Each point is reached from the start by the listed moves, each made 0, 1 or 2 times, or once backwards (-1), plus a little noise. Is the number of moves made odd or even? Then give how often each move was made.

Moves:
(1): [29 20 -8 -3]
(2): [-19  25 -19   3]
Start: [-21   5 -17 -18]
Points:
[  7  23 -25 -20] -> odd (1, 0)
[ 20  73 -53 -21] -> odd (2, 1)
[ -9  46 -46 -18] -> even (1, 1)

Moves:
(1): [25 16 -3 12  9  6 -2 10 -9]
(2): [-18  23  15 -17   6   9   0   8   3]
(3): [ 7 -8 27 -5  1 -2 -5 -1 -4]
(4): [ -9   5   4  18   8  -2 -11  -4   0]
(5): [ -4  -7  -7 -10  17  -4  -7   7  -3]
(6): [ 0 -9  3  6  1 20  5 10  4]
(7): [ -3  -2   2   8  18  -1  22 -13  -8]
(8): [  2   5   5   4   3 -15   7  19   6]
(9): [ 9  4  7 -1  6  1  5 -7 25]
Start: [  1   2  -7  -5   6   4 -13  -5  15]
Points:
[ 49  23 -47  12  19  28 -10 109   0] -> odd (2, 0, -1, -1, 1, 2, -1, 2, -1)
[ 15  48  64 -13 121  35  -6 -11 -12] -> odd (2, 2, 2, 1, 2, 0, 2, -1, 1)
[-64  38  -5 -58  54 -23  43  -1  16] -> even (-1, 2, -1, -1, 1, -1, 2, 1, 0)
[ 24  -2   1 -28  68 -33  29  28  62] -> even (0, 0, 0, -1, 2, 0, 1, 2, 2)
[ 74  33  61 -37  15  60 -30  15  47] -> odd (2, 1, 2, -1, 0, 1, -1, -1, 2)
